Each wall is flat, endless, passes through zero and stands at right angles to its row. A trip goes straight from one point to another. Which walls does it cross, in order?
(in the rows, 128 means zero)

Walls:
(1): [ 85 109 102]
(2): [115 136 132]
(3): [ 92 110 153]
(4): [119 153 151]
(5): [134 161 143]
(6): [181 115 156]
Trips:
[108 152 167] to [154  96 133] -> 6, 2, 5, 4, 3
[127 130 112] to [125 110 119] -> 3
[144 129 138] to [135 102 142] -> 4, 5, 3
[117  90 119] to [126  88 125] -> 6
[131 174 198] to [143 115 117] -> 3, 2, 4, 5
[123 136 146] to [161 152 161] -> 3, 2

Walls:
(1): [169 125  80 159 137 168 120 111 124 113 122]
(2): [ 96 146 161  89 132 124 100 163 127 182 136]
(3): [ 93 135  91 141 176 153 189  85 143 158 116]
(4): [150 127 131 134 137 134 109 127 134 146 131]
(5): [108 155 132 149 135  85  97 110 140 121 131]
Trips:
[113 131 169 116 139  89 142 160 172 100  90] to [126 114 138 130  94 128 138 185 121 124 105] -> 5
[109 134 102 171 102 103 106 152 109 101 167] to [152 134 143 163 132  88  70 162 159 115 153] -> 4, 1, 2
[131 146 147 121 171  83  90  53 156 148 138] to [134 142 116 123 134  95 163 105 104 108 131] -> 2, 4
[152 105 109 120  90 162 142 102 184 153  92] to [113 164 141 146 141 125  74 160 119 198 120] -> 2, 5, 1, 3
[106 111 134 144 109 124 128 127 110 121 104] to [136 114 142 107 164  89  60 103 148 147 123] -> 2, 4
[112 103 130 178  63 136 140  96 103 132 139] to [ 70 160 131 124 134 131 129  94 121 143 140] -> 3, 5, 1, 2
[152 125  85 105  69 117  95 144 179 135 117] to [146 147 144  96 134 134  80 118 131 160  92] -> 1

Walls:
(1): [111 128 165 125  85  92 114 207 185 109 128  79 159 133  88 139 157 166
 166 161  94  93 147 159]
(2): [ 81 101 116 172 109 154  58 149 161 156 131 163 135 144  81 117 118 116
 124  91 135 104 137 121]
(3): [ 83 166 152 117 123 131 136 157  96  97 103  94 187  74 159 139 137 141
 148 141 107 142 156 106]
(4): [113 106  94 148 131  93 141 126 124 116  79  81 114 134 119 111 114 149
 135 123 123 103 168 127]
(5): [120 174 128 100 111  82 129 128  68 114 122  92 161 123 127  94 140 126
 167 131 116 146 115 148]
(6): [158 119 137 149 118 124 122 152 127 163 137 135 182 104 126 122 152 112
 138 118 118 101 134 123]
(7): [147  96 147  84 114 127 181 149  84 103  97  75 126 171 145 180 165 117
 112 128 121 135 123  66]
(8): [119 163 193 110 152  88 164 130 150 118 123 139 135 127  83 118 104 148
 133 115 100  67 130 123]
(9): [155 138 130 118 144 141 111 109 147 137 111  81 142 179 148 141 117  99
 104 162 127 153 147 138]
Trips:
[142  92 112 146 157 134 131 144 122  99 144 160 135 163 161 137  88 103
 147 117 136 122 126 107] to [147 148 127 156 142 147 123 108 143 120 125 146 109 138 146 166 123 120
 114 138 113  60 153 114] -> 6, 8, 4, 7
[116 158 124 106 131 138 186 133 144 118 129 115 157 146 164  80  79 112
 104 143  80 139 106  89] to [118 150 123 147 124 140 141 112  74  99 122 121 131 108 143 129 150 136
 115 117 137  74 104 153] -> 4, 9, 6
[118  99 133 125 100 132 146 174 135 108 164 109 113 123 111 137  71 180
 176 140 107 120 101  85] to [139 130 166 132 166 113 164 120 130 114  93 116 119 101  98 174  65  68
 135 155 112  86 166 120] -> 2, 9

Walls:
(1): [126 101 133 112 119 145 128  83 125 118 140  71 117 107 142 142  93  82
 133  74 156 151  65 154 135  74  44 141 154 151 151 144  87 104 135 118
 123 107  95 136 124 112 143  98  75 128 144 138]
(2): [ 93  71 116 120 180 100  96 132  76  84 120 160 111 150 168 101 119 134
  94 118 151 141 105  99 147 109 129 123 136 120 196 116 136 102 127 125
  99 176 114  96 139 164 110 121 171  98 155 127]
(3): [104 158 151 121 115 152 138 158  96 106 102 125  92 163 119 114 156 142
  93 161 123 109 104 130 144  92 140 159 125 168 141 152 174  90 154  83
 153 108 102 158 123 128 133 115 114 120 164 124]
(4): [138 129 144  97 124  94  98  96 155 116 149 145 131  80  62 131 129  83
 152  77 168 117 165 150  98 179  58  90  91 164  93 123 100 136 139  80
 137 135 156 160 169 148 161 117 114 126 153  79]
(5): [164 106 159  86 101 119 105 145 117 104 127 115  72 122 100 142 164 159
 109  70 148 203 156 157 143 116 118 105 157 146  97 117 116 110 113  50
 117 160 146 151 153 130 139 167 155 150 141 158]
(6): [166  99 162 117  94 115 139 105 121 103 150 119 152 154 137 137 174 137
 103 147 128 132 102 131 134  96 112  77 119 163 103 134 164 168 123 121
 137 170  96 166 117 175 110 107 109 141 122  97]
(7): [180 164 125 154 138 127 146 127  93 148 159 107 184 112 136 123 147 127
 110 130 109 114 128 133 149 151 116 128 115 141 132 139 102 101 106 135
 149 169 109 101 142  67 104 125 129 113 105 135]
(8): [168  97 108 129 120 110  89 112  84 153 144 157 115 138 117 150 172 108
 119 136 109 115 154 128 135 105 124 110 100  70 110 148 147 120 125 115
  75 144 109 111 125  94  80  91 125  68 108 125]
(9): [ 97 137  90 140  92 153 181 126 128 139 100 132 132  98  81 115 131 123
 111 105 128 135 169 134 114 144 120 146 140 116 121 109 171  88 125 151
 157 130 119 161 137 107  92 105 116 119 145 118]
(10): [111 117 134 107 137 145 135 132 146 149 130  73  87 108 140 171 108 151
 143 170 118 118 110 101 109 173 106 126 125 135  97 145 134 125 117 157
 119  98 148 136 102 114 108 155 132 129 149 141]
Trips:
[112 127 130  89 167 128 136 140 126 138 155 171  99 122 120 158 108 109
 129 170 147 139 132 166 108 109 113 126 113 155 121 120 127 106 105 149
 113 125 176 110 123 126 160 181 110 135  85 157] to [107 119 130 138  58 147 136 102 138 184 139 108 128 113  89 135 147 146
 157 113 114 138 159 147  74 144 134 113  48  93 132 176 148 129 127 120
 174 130 144 100 150 110  94  65 165  98 160 119] -> 8, 9, 5, 7
[129 134 129 137 106 108 139 157 106 138 136 125 170 155 154 120 142 152
 126  65 143 135 145 134 137 167 138 133  97 144 149 152 109 142 118 118
 162 122  98  76 138 212 155 131 173  81 173 108] to [151 149 160 120 108 113 115 129 120 128 123  88  60  75 138 154 135 107
 136 149 137 170 109 102 129 146 143 168 139  89 101 142 127 149 143 102
 132 130 120 107 118 116 157 133 113  99 196 149] -> 3, 6, 7, 10, 1, 2, 8
